Every row gives one point. Before rounding, the points of a table are all equally far from one centre. They may lie mostly on one side of it. Where is the centre, to within rounding?

Points (9 x 2):
[[ 39  -3]
 [ 41   7]
 [ 39  -5]
 [ 33 -10]
 [ 41   3]
 [ 41  10]
 [ 41   1]
 [ 36  18]
 [ 41   8]]
Centre: [24  5]

Points (15 x 8):
[[ 17 -31  37 -50 -25  33  10 -17]
 [  4 -30  25 -40 -40  48  10 -19]
 [ 24 -41  38 -40   4  25  27   9]
 [  8 -58  37 -28   7  49   5  -5]
 [ 19 -38  46 -20  29  16  12   8]
 [-16 -13  27 -46   3   6 -14 -44]
 [ 16 -53  18  -6  25   5  30  12]
 [ -1 -52  38 -48  -1  27   4   8]
 [ 20 -42  46 -31   3  41   5   9]
 [-16 -27  43 -41 -20  34  39   9]
 [ 16 -33  35 -52  -4  27  29  10]
 [ -9 -37  58 -21   2  23   0  19]
 [ 13   0  26 -42   5  -4  35  14]
 [ 27 -33  -6 -42  -3  -8  15   5]
 [ -5 -30  38 -22  -8  65  -9   5]]
Centre: [ -7 -18  11 -13  -1  21  12  -9]

Points (24 x 18):
[[-18  11  14   6   8   0  20 -27  28   9  53 -13  30   3 -12  -5  49  49]
 [ 14   4  18 -53 -11 -39 -12 -33  -3 -59  39  -4 -20 -10 -11   6  11  35]
 [-34   4 -10 -35  -9 -61  15 -18  37 -47  75 -11  -7  10  -9  -7   4  33]
 [ -9  -9  -9   3  -2 -23  42  10  14 -18  27 -13  -2  43  -6 -42  25  14]
 [-12 -10  55 -17  -6  -3  25  26  26  18  16 -14   9  -1  -5 -20 -10  60]
 [  0 -23  24  20   3 -23   7   8   4 -30  70   4  13  16 -33  -9   3  73]
 [ -7  -5  41  10 -28 -16 -17 -14  61  -1  26 -22  -6  -4 -17 -17  41  33]
 [-35   5   3  -2  -6 -14 -11 -14  24 -20  57  27  13 -31 -37 -26   6  52]
 [ -9  -9  38  -2 -17 -19  21   6  45 -28  56 -25  10  15 -11 -27  39  60]
 [-19 -24   4  -1  20 -34 -10  18  57 -33  32  -7   6 -16 -43  -3  10  -2]
 [  9  17  11  14   1 -53  -9  -7  38 -31  49   4  45 -20 -48   5   8  40]
 [  5  10  -3 -24  20   1  10   5 -20  -5  39 -35  28 -32 -52 -24  18  45]
 [ -8  -4  12 -14 -26 -34  34 -27  19  -2  21 -17  29 -21 -20 -39  21  35]
 [ 25   0 -13  -1   9  -3  -2  -7  -3 -52  45 -21  11  -5 -16 -39  24  61]
 [-19  -4 -22 -32   1 -40   9 -24   0 -32  44 -45  -7  24 -19 -14  31  93]
 [-18  -5  18  -1 -12  -2  11 -27  28 -17  81   7  21   6 -28  -2   1  27]
 [  3  15 -11  -4   3 -13  15 -11  56 -35  55 -40  -3  11 -27 -35  24  82]
 [-24  42  -4  11 -25 -13  32   4 -16 -26  36  -7  26  24   3 -33 -12  51]
 [  7  10 -19 -15 -23  12  15 -17  30 -28  48 -12  22 -21 -56 -29  15  38]
 [ -6  13  11 -18  24   3  29 -16  15  -8  61 -24  15  -4 -10  -1  25  95]
 [  5 -12   0  14 -41 -13  29  -9  20 -29  69 -17 -18   5 -44 -28 -16  39]
 [-26 -16   8   0  -4   5  20 -31  24 -50  21  -1  21   0  -5 -17  14  44]
 [ -3   9  -3  -9 -43 -57   2 -23  63 -32  43  -6  -1  18 -10 -27   9  51]
 [-18   8  17  -2  17 -32  24 -15  18  -3  56 -33  24  -6 -32 -31  24  82]]
Centre: [ -8  17  -5  -9  -9 -24   1  11  16 -11  25 -22 -11   2 -20  14   4  43]
